Rows are points. Each copy is the shape, with its points in the same order, stretched, turned, moved and blurred by noise. Say if it was mirrored as well.
(in the rows, 128 means zero)

Shape (8 x 2)
[[161 155]
 [129 108]
 [220 143]
 [ 90 118]
 [109  76]
 [134 139]
 [119 145]
 [212 165]]
Copy 1 (8 x 2)
[[115 185]
 [145 144]
 [151 249]
 [119 105]
 [166 119]
 [119 155]
 [109 137]
 [128 243]]
Copy 1 is: only turned
Copy 2 (8 x 2)
[[175 113]
 [127 152]
 [216 145]
 [102 126]
 [ 93 175]
 [149 123]
 [143 109]
 [223 118]]
Copy 2 is: mirrored
Copy 3 (8 x 2)
[[158 136]
 [106 114]
 [148 189]
 [108  80]
 [ 71  98]
 [134 114]
 [144 100]
 [168 178]]
Copy 3 is: mirrored

Shape (9 x 3)
[[161 100 183]
 [ 98 184 105]
 [113 183 190]
 [102 100 112]
 [182  82 106]
 [105 194  89]
 [100 176 210]
 [ 88 181 128]
 [178  56 145]]
Copy 1 (9 x 3)
[[204 123 157]
 [ 91 117 160]
 [160  61 169]
 [132 161 108]
 [156 210 158]
 [ 88 133 161]
 [162  33 178]
 [101 100 147]
 [192 177 135]]
Copy 1 is: only turned
Copy 2 (9 x 3)
[[147 195 120]
 [ 75  74 143]
 [ 79 169 157]
 [158 113 142]
 [158 117  78]
 [ 65  54 134]
 [ 85 191 174]
 [ 85 100 158]
 [185 171  93]]
Copy 2 is: only turned
Copy 3 (9 x 3)
[[104  53 125]
 [192 149 138]
 [201  76 105]
 [105 147 120]
 [ 71 102 174]
 [191 156 160]
 [196  77  78]
 [201 137 124]
 [ 50  61 139]]
Copy 3 is: mirrored

Shape (7 x 4)
[[ 97 135 115 131]
 [102 113 153 128]
 [ 85  36 136 139]
 [146 148 126 147]
 [150 140 133 119]
 [144 137 151 151]
 [139 133 150 154]]
Copy 1 (7 x 4)
[[135 151 109 111]
 [133 139 154  95]
 [124  96 123  61]
 [ 95 143 135 138]
 [122 137 154 140]
 [ 90 136 147 122]
 [ 89 146 155 118]]
Copy 1 is: only turned
Copy 2 (7 x 4)
[[130 149 127 120]
 [ 86 140 158 143]
 [ 95 141 249 154]
 [144 122 109 151]
 [123  97 111 135]
 [117 126 129 169]
 [117 133 136 171]]
Copy 2 is: mirrored

Shape (10 x 4)
[[135 176 120 193]
 [160 134 144 140]
 [153 104 199 158]
 [100 115  62 170]
 [163 120  87 138]
 [156 133 122  46]
 [140 142 206 147]
 [108 106  62  84]
 [ 95  57 103 173]
 [172 185 127 245]]
Copy 1 (10 x 4)
[[ 83 161 129 193]
 [ 82  95 114 132]
 [ 62 103 166  77]
 [139 145 170 180]
 [107  82 121 172]
 [127  67  44  96]
 [ 63 138 120  84]
 [181  99 109 132]
 [144 111 230 120]
 [ 35 155 149 224]]
Copy 1 is: mirrored
Copy 2 (10 x 4)
[[152 151 149 181]
 [156 154 127 117]
 [162 204 160  92]
 [ 76 149 121 191]
 [133 135  99 149]
 [131  89 108  58]
 [183 179 175  88]
 [ 57  94  91 119]
 [ 59 192 126 161]
 [206 188 146 217]]
Copy 2 is: mirrored
